Each row is a point. Each copy is the shape, with its points in the same order, stretched, turned, moved and blurred by noise. Some copies are also mirrored. Which?

Shape (7 x 3)
[[ 38  32 -35]
 [-14   0 -45]
 [ -8   1 -53]
 [-18   2 -73]
 [ 46 -93  -2]
 [-22  -7  71]
 [-22 -25 -41]]
Copy 1 (7 x 3)
[[  9  28 -20]
 [  6  10  41]
 [ 12  14  35]
 [ 27  20  47]
 [-10 -88  -3]
 [-93   6  17]
 [  5  -2  56]]
Copy 1 is: mirrored
Copy 2 (7 x 3)
[[-11  50 -26]
 [ 33  40  18]
 [ 38  48  23]
 [ 48  73  29]
 [ 57 -51 -47]
 [-36 -57  37]
 [ 48  23  26]]
Copy 2 is: mirrored

Shape (9 x 6)
[[-16 -12  -3  39 -43  20]
 [-15   3  18 -13  -3  37]
 [ 22  19 -33   1 -17  11]
 [-25   6 -56  31  31 -57]
 [ -5   8 -63 -21 -70  27]
 [-24   5 116 -10  22  33]
 [ 52  -2 -27 -11  10 -28]
 [ -5 -89 -32  12   9   7]
 [ 30 -11 -45  21  33  20]]
Copy 1 (9 x 6)
[[ 14 -19  20  29  39  50]
 [-10  14  20 -25  39  43]
 [ 18  28 -28  15  12  37]
 [  5 -41 -53 -10  16 -14]
 [ 76  23 -28  -4  33  61]
 [-65   4 102 -36  42  16]
 [  2  19 -29  -8 -43  18]
 [-10 -47 -17 -34 -27  84]
 [-26  16 -55   8  -7  58]]
Copy 1 is: mirrored
Copy 2 (9 x 6)
[[-19 -43   4  21 -33  20]
 [ -1   1  18 -12  17  32]
 [  7  19  20  35 -17 -20]
 [-31   6 -76  37  14 -51]
 [-16  11  39  15 -77 -41]
 [ 43   0  -7 -34  73 121]
 [ 49  17  -6  48  12 -33]
 [ -8 -83  -4  -4  28 -40]
 [-13   3   8  46  33 -33]]
Copy 2 is: mirrored
Copy 3 (9 x 6)
[[-10 -30  -5  31 -46  22]
 [ 11  -8  20 -14 -35   1]
 [-12  24 -12  14 -14  26]
 [-11 -10 -50  47  36 -20]
 [-32  -7 -49 -15 -29  56]
 [ 19 -10  97 -22 -60 -69]
 [-33  23  14  20  41  12]
 [ 12 -69  12  33  49  47]
 [ 29  13   2  40  27  44]]
Copy 3 is: mirrored

Shape (13 x 9)
[[ -21  -13   14   16   -7   43   16   13   30]
 [  -3   22   -7   22  -21  -30   -2  -27 -112]
 [  18  -39    1   23  -22  -27   -3  -12   19]
 [   6  -14   -3  -32  -22  -31    0   21  -26]
 [  -8  -18   22   24  -33    6  -49   16   19]
 [  27   10    5   29   89  -28   14   19   24]
 [  51   27  -40  -33   -9  -30   -1   17   36]
 [  47   -2   26    5  -27  -13    8   -9    8]
 [  26   12  -31  -17   76   48    0   10   26]
 [  -3   10   -1  -55  -11   -3  -39   -7   35]
 [ -15   30    2    2  -37   64  -17    7   35]
 [ -19    6   24   14   -7  -24  -32  -15   30]
 [  60   30   16   27   33    0    8   11    0]]
Copy 1 (13 x 9)
[[ -2 -26  21  32  16  28  34 -42 -11]
 [ 31  50 -12  10 -11 -60 -10   4 -76]
 [ 26 -28   7  50 -16  -8 -26 -16  13]
 [ -7  -2   7   5 -35 -20   1   4 -14]
 [ -1  -6  25  44  -8  39 -38 -29 -14]
 [ 42 -12  45 -13  69   9   9  46  19]
 [ -6  13 -37  14 -21  31  18  22  45]
 [ 46   2   4  23 -35   7   6 -27  13]
 [  5 -20 -23 -37  58  52  27   5  -2]
 [-39  15 -18 -11  -7  17 -12 -39  24]
 [-20  18 -17  35   5  68  32 -58 -12]
 [ -5  17  26  31  21   0 -27 -29  19]
 [ 64  14  15  -2  16  36  18  13  -2]]
Copy 1 is: only turned
Copy 2 (13 x 9)
[[-44 -14  20  18  16  26  14  -9  39]
 [ -5 -21 -55  18 -31 -19  32  30 -89]
 [ 12 -45 -26 -11 -21  -7   4   0  35]
 [-11  13 -14 -30 -41  -8  18  35   3]
 [-32 -34  -2  -3 -27   3 -38 -18  13]
 [ 46  -5  33  45  49 -49   2   8  14]
 [ 32  40 -32   3 -29   1  -9  43  59]
 [ 14 -28  -7  21 -49  -3  17   7  29]
 [ 43  30  28  29  49  39   2   6  23]
 [  2  50 -18 -28 -31  13 -14 -27  28]
 [-58  13  -3  31 -10  51 -23 -22  40]
 [-15  -3 -18   1 -11 -28 -15 -42  11]
 [ 30 -18  18  68  -9 -12   2  21   6]]
Copy 2 is: only turned
Copy 3 (13 x 9)
[[  15    6  -15   17   30   31    9   10   30]
 [  32   -7  -20   -8  -36  -42  -25  -10 -121]
 [   4  -34  -16   28  -32  -19   -7  -11   26]
 [   2   -4   13  -27  -42  -26   -9   15  -12]
 [   3  -16   21   51  -12   21  -16   26   10]
 [   1  -17    3   -6   50  -89  -33  -32   43]
 [  23   39   16  -17  -50  -55  -50    6   49]
 [  25    3   15   20  -37  -18   -1  -33   18]
 [  36    6   -7  -39   54  -17  -66  -18   52]
 [ -28   29   22   -8  -31    8  -55    3   31]
 [  30   51    5   32    8   55  -25   25   17]
 [ -34    6    6   42   -8  -16  -28   -6   10]
 [  48    8   23   10   15  -53  -26  -38   16]]
Copy 3 is: only turned
Copy 4 (13 x 9)
[[-11  13  17 -31  -8  35  21 -16  31]
 [-11 -15  -4  60  22   2  36  -5 -93]
 [ 30 -16   5   6  -6 -16  16 -16  16]
 [ 25  32 -17  -5   2 -30   0  -5 -40]
 [  9  -5  16   2 -10  20 -44  -3  23]
 [ 20   0  16  -6  36   3  67  86  39]
 [ 33  45 -68  10 -21  -9  12  39  23]
 [ 51   9  -3  12 -30  25  21  -1  -3]
 [ 12  17 -39 -31  59  43  47  59  52]
 [ 10   3 -47 -33 -21   7 -32  25   3]
 [-28  22 -23 -11 -33  70 -19  -5  36]
 [ -3 -29   4  -4 -33   3 -13  24  12]
 [ 42  17   1  24   8  45  42  51  18]]
Copy 4 is: mirrored

Shape (18 x 12)
[[ 48  -8 -20 -23  29  -8 -37  35 -11 -20  25 -16]
 [-17   7 -40  29 -43  53 -12  22   5  36  12  -9]
 [-25 -49   6  69 -55  12  -5  23  12  40 -31   9]
 [ 42  48  28  23  14  -8  11 -42  45  -2 -12  24]
 [-11 -24 -21  68 -17  28  -2   4  60  -2  41 -30]
 [-40  -4  10  71 -45   4 -48  44  30  33  44 -12]
 [ 60 -13  25  -4 -38 -13   2  41 -26 -33  27 -16]
 [ 39 -43  32  15   5  23   5 -35 -12 -16  23 -57]
 [ 14  -9  12 -16   2 -16 -25  -4 -43 -23  30  21]
 [-38 -12 -25  62 -28  43 -15  50  11 -33   5  34]
 [  9  32  52 -45  20  -4   3  -9  38 -34 -18 -23]
 [ 17  17  45 -45  62  -2  32 -26  76  14   9  37]
 [ 23  21   1  17  32  -5  14  49 -48 -10  -8 -19]
 [ -4   9  34   9  62  -3   4 -58  47  -7 -37 -20]
 [ 32  -6  38 -24  16   4  -9  -6  80   3 -22  15]
 [-14 -11 -15  59 -53  51 -51  10  18   9   6 -14]
 [ -2  -8 -18  -4 -29 -27  23   1 -27 -22   9 -30]
 [-36  -7   2  61 -53  71 -25  65 -10  18  46  10]]
Copy 1 (18 x 12)
[[ 45  13  23 -13   2  -5 -50  -4 -24  19  21   0]
 [-50   1 -33  35 -22  -2  -4  18   5  44  25 -12]
 [-39 -53 -50  28 -17 -21  27  63  47   8  -2  -3]
 [ 40  34  16 -11  -2  20  37 -21  46  28  12  56]
 [-23 -43 -29  30 -36   8 -22  -7  60  31  66 -13]
 [-62 -22 -16  52 -39 -57 -20  34  75  17  40  -7]
 [ 27 -34  31  -8 -56  -5 -18  25 -28  14  17  20]
 [ 11 -58  44   3 -24  21   4 -33  13  17   6 -13]
 [  9 -17  20 -20  16 -34 -19 -19 -22   0   3  25]
 [-27 -28 -61  40  -6  -7   9  39  -5 -14  76   9]
 [ 12  35  43 -17 -16  48   1 -21  17 -39 -17  35]
 [  4  54  38 -67  39  60 -12 -21  54   7  12  52]
 [ 35  26  27 -26   4 -13  29  33 -39   6  35 -30]
 [ 31  13  25 -10  39  44  44 -43  69 -30  -8  12]
 [ 21  15  15 -12  -2  53 -20  10  60  -1 -10  66]
 [-44 -34 -34  69 -17  -8  -4  17  24  14  29  10]
 [ -2 -14 -11 -24 -43 -14  -2 -14 -22   0   2 -23]
 [-78 -41 -11  49 -24 -28  -4  62   1  23  61   0]]
Copy 1 is: only turned
Copy 2 (18 x 12)
[[  7   0  -6  36 -25  -6  19  24 -71 -49  -2 -15]
 [ 37 -30  -4 -33 -65  48 -15 -10 -39  44 -20 -13]
 [ 37 -66  26   2 -41  30 -23 -26  34  58 -75  19]
 [ 45  43  15  28  -6  13  58 -65  18 -21  19  52]
 [ 36 -86   5  34 -57  77  24 -19   0  20  14   8]
 [-13 -53  36  28 -98  64  -3   3  11  59 -42  16]
 [ 11 -12  61   6 -13  -6 -40  -8 -44 -43   1   2]
 [ 12 -57  25  21  22  22   0 -55 -18 -32  21 -58]
 [-24  13  -1  19   8   1 -15 -21 -69 -25 -34  13]
 [ 51 -34  -4  16 -28  88 -24  22 -34  28 -40  53]
 [ -3  54  12 -20  27  23  41   0  24 -53  33  13]
 [-10  34  -9  -7  37   4 121 -23   8 -28  32  56]
 [ 20  28   6  52  12 -26 -13  21 -34   8  17  -9]
 [ 13  24 -34  36  31  24  74 -40  56 -16  22   0]
 [ 31  11  16 -13   3  21  87 -16  29 -45 -12  35]
 [ 46 -48  17  -2 -79  85 -14 -16 -16  22 -51 -19]
 [ -8 -19 -19  -5 -12  -2 -62 -16 -15 -14  14   6]
 [ 20 -53  53  -6 -58  85 -22   9 -57  65 -37   0]]
Copy 2 is: mirrored

Shape (18 x 12)
[[ 29  -5  33 -24  30 -34 -23  37 -20  34 -13  44]
 [ 89 -20  43  14 -10 -68 -44  37  21 -43   2 -17]
 [ -5 -36 -90 -30  21  26  46 -89  52 -22  69  24]
 [ 61 -31  33  35  14 -31  -3  39  13  70  26  -1]
 [ 17 -60  79 -28 -39 -17   7  65  15  22  24  -3]
 [ 44  -3  96  16  -4 -53  -8   4 -12  44  35  40]
 [ 27   5  43  12  13   1 -15  52 -28   2 -29   8]
 [-71  46  40  65  -8 -78  82 -36  32  33 -43  51]
 [ 41 -17  44 -37  -5 -40 -33 -27  -9  44 -37 -32]
 [ 32  -7  59   5 -32 -27 -38 -10 -44 -12   4 -15]
 [ 12  -2  56  46  -1 -67 -31 -13 -22  24  19 -30]
 [-14 -42 -71  29 -43  26  -6 -35  38  20  -8  25]
 [-62  53  68  55  12 -48  54 -63  93  33 -28  23]
 [ 22 -22 -15  35   7  65  79 -87  31  12 -21  43]
 [ 12  29 -57  -9   3  80  59 -16  39  33  16 -13]
 [-41  26 -82  25 -28  81  28 -54  12 -18  24   3]
 [  9 -82 -43  -4  62  34  95 -26   2  20  19 -21]
 [  1 -27  80  27  35 -16 -66  12  17   9   1   4]]
Copy 1 (18 x 12)
[[  10   -6   29  -23    1   12    6   25   12   45   16   68]
 [   2  -92   57   18  -22   59   23   48   33   26   45   -9]
 [   9  -12 -102  -21  -18   -7  -40  -94   18  -39   15  -57]
 [  48  -12    8    6  -21   41   -4   61  -39   64   28    4]
 [  16  -33   24  -33  -58    1   62   79  -34   12   14   29]
 [  39   21   33   38  -43   18   40   32  -13   58   53   30]
 [   2  -29   49   -7   12   42   21   36  -18    5    3   65]
 [  26   76   -4   69   43  -33   58    7   24   35  -75  -21]
 [  37  -22   85   -9  -52   -7  -13    3   -2   14   -7    8]
 [   9  -40   68   20  -50   29   39  -14  -26   17   16   31]
 [   9  -14   48   52  -31    9   19    2  -43   67   16  -15]
 [  22  -36  -68   13  -52   27  -36  -29  -13  -11  -72    8]
 [  -2   90    6   86   17  -28    2   24   25   -9  -46  -52]
 [  69   15  -53   25    2   14  -29  -44  -13  -84  -17   -4]
 [  15   37  -35  -56    0   62  -41  -24  -30  -53  -37  -19]
 [ -17   11  -64   -1  -14   54  -22  -91  -39  -59  -64   -8]
 [  61  -30  -54  -47   37  -37  -13  -21  -61  -36   20  -31]
 [ -27  -28   28   49  -23    3  -19   49  -34   20   29   39]]
Copy 1 is: mirrored
Copy 2 (18 x 12)
[[ 42 -55  56 -48  29 -47  -6  23  16  23 -26  -2]
 [ 79 -55  34 -37 -63  -9  -8 -33  23 -17 -53 -65]
 [-40  22 -86 -39  16  -4  80 -85 -43 -35  40  42]
 [ 67 -12  -7 -24 -21 -23  11  40  15  63 -21 -44]
 [  7 -75  14 -69 -89 -41  -7  42  29  24   8 -36]
 [ 53  -7  70 -33 -27 -21  12  11  58  61  10 -50]
 [ 27 -56  49  -7  -3 -20 -29  40 -11   2 -21 -27]
 [-74  63  19  21  48 -11 -19  -7  97  -2 -29 -33]
 [ 39 -37  25 -51 -26  22 -55 -32  22  44 -63  17]
 [ 41 -18  50 -17 -66  -6 -51 -28  10  11  -5 -17]
 [ 54  22  22 -11 -33 -13 -72 -30  35  25  -3 -49]
 [  0  19 -85  21 -33 -18   6  -2  15 -36   1  68]
 [-53  48   6 -10  51  62 -15 -13 115  -5  -2 -54]
 [-55  10 -34  47   5  42  74 -35  -6  27   1  28]
 [-36  23 -47 -24  11  52  41  34 -75 -10  -7  26]
 [-51  58 -58  22 -12  27  11  -3 -59 -74  41  50]
 [-60 -27 -81  -3  20 -32  33 -43 -72  45   8   1]
 [ 56 -59  24 -20  -2 -11 -58  10  53   9  43 -47]]
Copy 2 is: only turned
Copy 3 (18 x 12)
[[ 28 -11  20 -28  15 -58  12  30 -19   0 -31  27]
 [ 35 -41  83 -18  22 -74 -56  11  33 -64 -63 -31]
 [-75 -16  24 -47  75  24  14 -46 -32 -77 105  15]
 [ 39 -25  30  11  53 -33  20  45  42  -9 -16 -19]
 [ 10  -5  73 -34  -9 -27  52  76  24 -48 -26 -47]
 [ 25   1  92  26   0 -69  11  42  20 -13   5  29]
 [ 62   5  15  -8   0 -18 -15  19 -24 -12 -52  -6]
 [-47 104   2  82  -4 -39   3 -19  14 -17 -11  38]
 [ 17  -9  69 -42  15 -47   9 -15  17  39 -42 -12]
 [ 22 -10  89  -3 -22 -47 -41   4 -17  -4  -7 -23]
 [ 15  22  72  23  23 -54 -52  18  19  17  -2 -18]
 [-68 -44 -10  -3  19  39  10 -10  -4 -26  19 -17]
 [-43 104  34  41  24   6 -11 -16  53 -11  -4  77]
 [-24  -5  42  34  41  66  51 -57 -34 -40  25  32]
 [ 28  10 -24 -35  29  68  27 -54  -8 -34  41  10]
 [-28   9 -18  -8  -2  78 -28 -58 -46 -37  79   1]
 [-15  18  11 -12 110  29  72 -19 -50 -42  18 -53]
 [ 12   1  70 -17  34  -4 -37  62  13   7 -33  32]]
Copy 3 is: only turned

Shape (16 x 12)
[[  -7   23  -39    7   23   36   26   -9  -23    8  -27  -17]
 [   6  -32  -30  -29    3  -30    8   29   30   20  -24   11]
 [   8  -19  -27  -30   12  -13   37  -33  -27  -40   -2    7]
 [ -26  -17  -24  -13   25    2  -17   -9   24  -49    8   22]
 [   8  -33   17    6   16  -17  -22  -22   17   25   22  -13]
 [ -21  -46  -29  -22  -24  -14   -6   27  -27    7   17    8]
 [   6   49   15  -40 -118  -11    1  -19   50  -37  -10    6]
 [ -10  -40  -25  -46   23   21   30    3   28   10   18    6]
 [ -99   91   -1  -21   -3   13   22  -25   19  -14   26   27]
 [   9  -35  -11  -41   -3   -7  -26  -34  -31   27   -2   23]
 [  15  -33   25  -41   20  -14   14  121   31   19  -30   11]
 [  14   -9   -6  -38   21    8  -15  -20   29  -80   29   -9]
 [ -24  -35   32    8   21   -9   -4  -23   17   -5   19    1]
 [ -69  -20   25  -21   -2   30   11   -7   20   23  -17   28]
 [  13   41    8   25  -25   34   26  -23   18   23    7   37]
 [ -12    6   29    0    4   11  -10   -2   27   14   14   -9]]
Copy 1 (16 x 12)
[[-26  11   9   4  49 -18 -30  10 -32 -16 -10 -16]
 [ -9 -14 -69 -10 -12   8  28  10   5   6 -37  -4]
 [ 16  31   1  23  11 -45  22   4  -4  -1 -22  -2]
 [-26  34  -1  20  -4   4  43 -20  26   0  13 -11]
 [ 19  29 -26 -26  31  33   0 -11  19  37 -12  20]
 [ 22   5 -55  25 -29 -13   8 -35 -25  28 -11  -9]
 [ 72   2   8  66 -48  49 -15  41  17 -54 -37 -12]
 [-13  37 -36 -18   1  10  35 -15 -35 -10 -32  -1]
 [-38  74  46  52 -31  32 -43  -5   8  -2 -65 -14]
 [ 34  52 -56   0   6 -26 -27 -11   9  10  -5  -2]
 [-29 -56 -63 -74 -60  -6  20  -5 -10   6 -40  37]
 [ -3  47  27  17  -9   6  58  10  15 -12  31  16]
 [ 14  34   1 -27  14  27  13 -33  27  35 -21   6]
 [  0  42 -19 -29 -12  16 -24 -45   4  -3 -42 -35]
 [  7   8  19   9  45  31 -51 -12   6 -46 -43  25]
 [  7  25   3 -27   9  40 -15  -8   9  12 -19  17]]
Copy 1 is: only turned
Copy 2 (16 x 12)
[[ -9 -33  35  11 -32 -19  34 -35 -15   7 -12 -12]
 [-11 -24 -47 -16 -36 -18 -13 -13 -45  16   8   7]
 [ 12 -43  24 -25  -9 -32  37 -36  -6 -15  25  21]
 [ -2 -52 -11 -10  10 -19   3 -14  29   9 -10  39]
 [ 13  27  -8  -7  20   4   9  15   1  11  13  -2]
 [-49 -44 -17 -21  -4 -10  11 -14 -18 -12  20   5]
 [  9 -42  31 -71  13  -3 -97 -58 -32   1  23  16]
 [-22 -15 -14 -35 -47 -25   2  -7   1  29   9  22]
 [-27 -13  36 -20  -2 -20 -34 -83  22 -32 -63  56]
 [-10  -8 -22 -16  -5  13  40 -26  27 -21  40 -40]
 [-30 -43 -46 -35 -85 -10 -43  62 -89   1 -26  12]
 [ 23 -46  15 -56  20 -30  -4   2  12  16  -5  42]
 [  0  21  -3  -7  10 -17 -12  13  15 -15  15  25]
 [-24 -15   6  -1 -40 -17 -42 -20  34 -23   1  28]
 [ -8   4  42   3 -14  38 -19 -32 -31   6  10  10]
 [-12  14   5 -19   1  -7 -27   9  -7  -2 -15   3]]
Copy 2 is: mirrored
Copy 3 (16 x 12)
[[  21  -11   11    4    0   75   43  -15   -9   59  -19   16]
 [  46   -2  -62   19    7   -3   48   17    9   23  -19   14]
 [  51   -4  -23  -44   24   41   36   -2  -22   15   19   32]
 [  18   17  -54  -20   20    1    5  -42  -20   26   -2   -2]
 [  13   -8   23   17  -32  -63   22  -14  -34   10    6   25]
 [  28  -24  -63    4  -44   20   18   17  -44    5  -13  -10]
 [  77  -34  -37  -64   25   -6  -31  -36   53  -58  -52 -100]
 [  58   -2  -37   12    3   34   31  -12  -34    4  -39   49]
 [ -17   88  -17  -87  -22   58  -51  -39   36   13  -61  -61]
 [  43  -28   -9  -35  -19  -19   36   40  -68   30  -32   17]
 [ -33  -35  -87   58   32   -1    3   36    9  -25  -34   17]
 [  55   -3  -28   -7   60  -20   -9  -55  -52  -31    9  -15]
 [ -21   10    0  -10  -25  -38    6  -35  -13   -3    3   38]
 [ -25    0  -45  -40  -39   16   -1  -23   11   10  -73   29]
 [  23  -24   40  -44  -16   40  -35  -17   21   26  -13   14]
 [  -9   -5   12    9  -20  -22  -13  -26  -10  -10  -20   -8]]
Copy 3 is: mirrored

Shape (17 x 12)
[[ 27  -6 -10  -1  25 -14  -9 -20 -50 -28  -4 -26]
 [  9 -36 -14 -16  -1  -2  40 -29 -40  24 -37 -26]
 [  5  44  18  18  28  -8  65 -48 -21  -8 -43  47]
 [ -2 -38   4   5 -36 -22  31  37  68  46  46  28]
 [  0  60  36  29   1  14  53 -46  14 -23  20  39]
 [-23  49  17  57  31   4  33   6  55 -11   1  63]
 [-12 -38  12  -9 -17   2 -25  22  43  66  62  58]
 [-10 -14   3 -59  -5  32 -16  63 -10   8   7  -3]
 [ -9  -9 -45 -12 -55   4 -26  38  34  38  59  57]
 [-32 -64  -1  39 -49  31 -16  15  72  33  36  36]
 [-33  -5 -16 -36  41 -38  -2 -15 -25   2 -10 -30]
 [-32 -74 -23 -48 -24 -23 -18  15  18 -17  -2  45]
 [-24 -30 -24 -45 -63  -9 -23  27  53  21  33 -11]
 [ 45 -44 -28 -50  29 -13  -2 -11  15 -15 -24 -10]
 [-11  23 -34  -5  65  28  58 -59   0 -15 -17  17]
 [ 11   9 -30 -11  17 -13  -6 -16 -10  13 -62  -7]
 [ -4  -5  11 -55   5   2 -32 -27  15  12 -18   4]]
Copy 1 (17 x 12)
[[ 16 -34 -14  31  33 -22  -7 -47  -6  22  -1 -49]
 [ -2 -57 -14  11  45  36  40 -13 -45   6  13 -33]
 [ 30 -38  38  10   7 -23  84 -25  46  -1  27  55]
 [ -9  12 -43 -73 -14  34 -39  32 -47 -62  25   7]
 [ -1 -23  61  -4 -22 -32  37 -21  58 -20  37  51]
 [  2  18 -22 -15 -26 -56  38  21  84 -27  21  70]
 [ -2  60 -48 -37 -44  62 -70   9 -36 -21  12  14]
 [ 23  16 -20  25  37  34 -75  49 -26  12 -41 -24]
 [  9  15 -43 -32 -68   1 -78  57 -47 -12  24 -17]
 [-72   7 -82 -67 -64  40 -37  36 -33 -35  21   4]
 [ 13   0 -28   6  74 -13  -1  -6  -6  62  15 -13]
 [ 27 -41 -62 -63   9  30 -56  23 -31  25 -17  21]
 [-13   5 -25 -79  -8  28 -70  58 -64  12  -1 -36]
 [ 50 -33 -38 -36  38  18 -22 -19   7  16 -22 -59]
 [ 19 -52   3   6  23 -16  43   8  91  26  65 -11]
 [ 21 -12 -34   7  12 -18  50   2  -8  38  -9 -36]
 [ 18  24   1 -30  -4  38  -9  -4  -5  48 -28 -15]]
Copy 1 is: mirrored
Copy 2 (17 x 12)
[[-15 -11  -7  15  27   6  20 -43  20 -19  25 -56]
 [ 28 -24 -19  -1   6  46  24 -27  21 -37 -27 -33]
 [ -2  32  44 -22 -23  29  40  21  43 -40  16 -33]
 [ 39   9 -19  53 -84   1 -15   7 -52  56 -27  40]
 [-43  51  38  -8 -40  39  22  16 -16 -26  41 -14]
 [-38  51  73  32 -54  -4   0  38  -1  15   5  33]
 [ 41  22  -5  43 -50  -8 -41 -39 -50  46  -7  74]
 [ 29   9 -11  29  35 -43  -2 -17 -61   6 -26  28]
 [ 47  53 -25  90 -29  34 -10  -6 -51  51   0  59]
 [  8  31 -13  86 -77  32 -63 -20 -50  12 -43  65]
 [-21 -45 -20  -9  23 -17  25  -9  22 -11   6  16]
 [ 54   5 -79  71 -37 -38 -21 -18   8 -23 -29  58]
 [ 13   9 -79  47 -24  20 -17   8 -60  33 -24  49]
 [  2  -3 -46   5   6 -42  34 -56  19  10 -31 -31]
 [-42   6  21 -10   0   4  82 -24  29 -42   2   3]
 [  0  13   0   3  36  24  23  -4  45  -2 -24 -27]
 [ -9  18 -32 -25  24  -8  -6 -25  -2  -8 -11  17]]
Copy 2 is: mirrored
Copy 3 (17 x 12)
[[ 22  -4  12   5  42  -5  37 -25 -49   4  35 -20]
 [-30 -16  23 -18  24  49  58 -25 -30  20  12   0]
 [ 34 -30  34  34  67  38  75 -70   8 -15   1  63]
 [-24 -23  -9 -27   4  11 -10  -4  93 102  -8  25]
 [ 56  12  27  26  51  39  20 -44  42  -7   2  69]
 [ 30 -15 -18  66  61  29  16 -31  74  32 -24  56]
 [-26 -12 -18  15 -36 -11 -21  -9  53 117  -9  48]
 [-22 -26 -13  -9  -6 -13   3  61 -35  21 -26  25]
 [ -1   7 -59 -26 -41 -29   1  15  45  81 -21  36]
 [-44  22 -34  26 -61  44 -13  32  91  87  -5   7]
 [-44  -6  -3  16  67  -9   8 -48 -29  14  -4  -1]
 [-68 -13 -20   4 -26 -44  33  14  34  12  13  16]
 [-49   1 -47 -37 -32  -2 -35  21  49  39 -17   5]
 [-23 -46 -22   0  23   7  26 -10 -20   5  64   9]
 [ -7  19 -12  36  75  59  49 -39 -14  -6  32  74]
 [ -9 -42 -27  15  30  34  39 -45 -26  -3  -4   2]
 [-35 -25 -16  25 -10  16 -14 -29 -14  -3   6  38]]
Copy 3 is: only turned
Copy 4 (17 x 12)
[[ 20  14   9  15  33  15  17  10 -34  14 -20 -72]
 [-26  30  41   7   0  -9   6  37 -24  58 -64 -27]
 [ -1  67  58  24  74  -5  35  15 -46 -15 -18  53]
 [-31 -23  -7  -9 -31  24  -6  34  83 -19  28  82]
 [  1  55  49  20  81  20  18 -29  -2  -4  24  67]
 [ 31  52   2  43  37  40   3 -23   3 -65  -5 121]
 [-76 -31 -28  -6 -27  28 -40  -5  28 -52  28  70]
 [-26  38 -25 -68 -47   4 -41 -19  42  19 -30 -13]
 [-31 -26 -11 -13 -82  11 -36 -18  15 -28  75  40]
 [-54 -68 -21  27 -52  21 -28 -34  51  -7 -11  71]
 [-10  63 -13  17   2 -12  18  20  -6   8 -21 -45]
 [-35 -19 -54 -39 -42 -32  32 -27  -8   1  -4  -1]
 [-14 -18 -18 -15 -66 -26 -31 -13  77  35  34   0]
 [ 31  -1 -31 -37  28 -25  -9  55 -33  36 -32 -20]
 [ 19  85   3  29  45   0  12  19 -78  16 -30  48]
 [ 27  39  17  25   6 -31 -23  30 -33  -1 -48 -23]
 [-25  16 -23  -3  29 -49 -38  -6   4   6 -12 -25]]
Copy 4 is: only turned
